Every row gives one point. Each copy is the shape, with its points in the same order, stretched, turned, moved and blurred by noise. Some copies are also mirrored. Which?

Shape, 6 rows:
[[  7  42]
 [-11  37]
 [ -7 -44]
 [ 11 -51]
 [ 14  38]
 [ -5   0]]
Copy 1 (6 x 2):
[[-28 -23]
 [-29 -12]
 [ 33  23]
 [ 52   9]
 [-19 -22]
 [ -8   0]]
Copy 1 is: mirrored
Copy 2, 6 rows:
[[-14  53]
 [ 10  41]
 [ -3 -32]
 [-23 -32]
 [-16  50]
 [ -9   2]]
Copy 2 is: mirrored

Shape:
[[ 18  35]
 [ 40  -4]
 [-33   1]
 [ 11  -2]
 [ 19 -23]
 [-14  -3]
 [-16 -19]]
Copy 1 (7 x 2):
[[-53  -6]
 [-35  60]
 [ 23 -25]
 [-12  24]
 [  6  57]
 [ 16  -2]
 [ 34  12]]
Copy 1 is: only turned
Copy 2 (7 x 2):
[[  3  38]
 [-37  12]
 [ 13  -6]
 [-17   2]
 [-31 -12]
 [  3  -5]
 [ -6 -14]]
Copy 2 is: mirrored

Shape, 8 rows:
[[ 12  33  24]
 [ 29 -32 -12]
 [ 14 -51 -20]
 [ 10 -12 -15]
 [-10  14  -8]
 [ 24  -6 -22]
 [  0  17  20]
 [-46  36  13]]
Copy 1:
[[-33  13  27]
 [ 15   0 -38]
 [ 43 -14 -42]
 [ 11 -14 -25]
 [  6 -25  -2]
 [  3 -14 -40]
 [-10   2  26]
 [  5 -33  48]]
Copy 1 is: only turned
Copy 2 (8 x 3):
[[-17 -25 -56]
 [ 24   8  28]
 [ 26  27  58]
 [  3   0  22]
 [-20  -7   0]
 [ 11 -13  22]
 [-22  -8 -36]
 [-60  -6 -27]]
Copy 2 is: only turned

Shape (8 x 3):
[[  1   1  60]
 [ 31  -9  26]
 [-13 -22 -15]
 [  0   3  -5]
 [-17 -21 -11]
 [-10  -8  25]
 [ 10  -5   3]
 [-14 -21 -14]]
Copy 1, 8 rows:
[[-52  10  34]
 [-24  35  42]
 [  6 -13 -40]
 [  0  -8  -4]
 [  4 -15 -41]
 [-23  -3  -4]
 [ -7   4   8]
 [  7 -13 -41]]
Copy 1 is: mirrored
Copy 2 (8 x 3):
[[-25 -36  52]
 [-33 -24   7]
 [ 26  -6   8]
 [ -5   6  10]
 [ 24  -4  12]
 [  1 -20  34]
 [ -9  -2   4]
 [ 18  -1  12]]
Copy 2 is: mirrored
Copy 3, 8 rows:
[[-22  38 -59]
 [ -3  34  -4]
 [-33 -13  11]
 [  0   2  -1]
 [-36 -12   3]
 [-29  11 -33]
 [ -9  11   1]
 [-34 -13   5]]
Copy 3 is: only turned

Shape (9 x 4):
[[  2  11  -6   6]
 [ -6  -1   4   5]
 [ 27 -20  36  19]
 [-27  -4   5 -11]
 [-60 -12   0 -18]
 [-31 -19 -21  -7]
 [ 18  33 -13  23]
 [ 30  24   1  -4]
 [-24 -28  -2 -20]]
Copy 1, 9 rows:
[[-11   1  -3 -19]
 [  1   2  -2  -9]
 [ 31 -17 -24   7]
 [  2  20  17  -6]
 [ 13  37  30  -8]
 [ 15   2  22 -28]
 [-30  -8 -32 -31]
 [-25 -11  -3  -8]
 [ 23   5  32  -7]]
Copy 1 is: mirrored
Copy 2:
[[  0  -2   5 -18]
 [-11  -1  11 -12]
 [-29  -3  -9  -1]
 [  0  -6  31  -6]
 [  3  -2  55   6]
 [ -4  20  33   8]
 [ -1   2  -8 -39]
 [ 11 -15 -19 -27]
 [ -3  10  29  19]]
Copy 2 is: mirrored
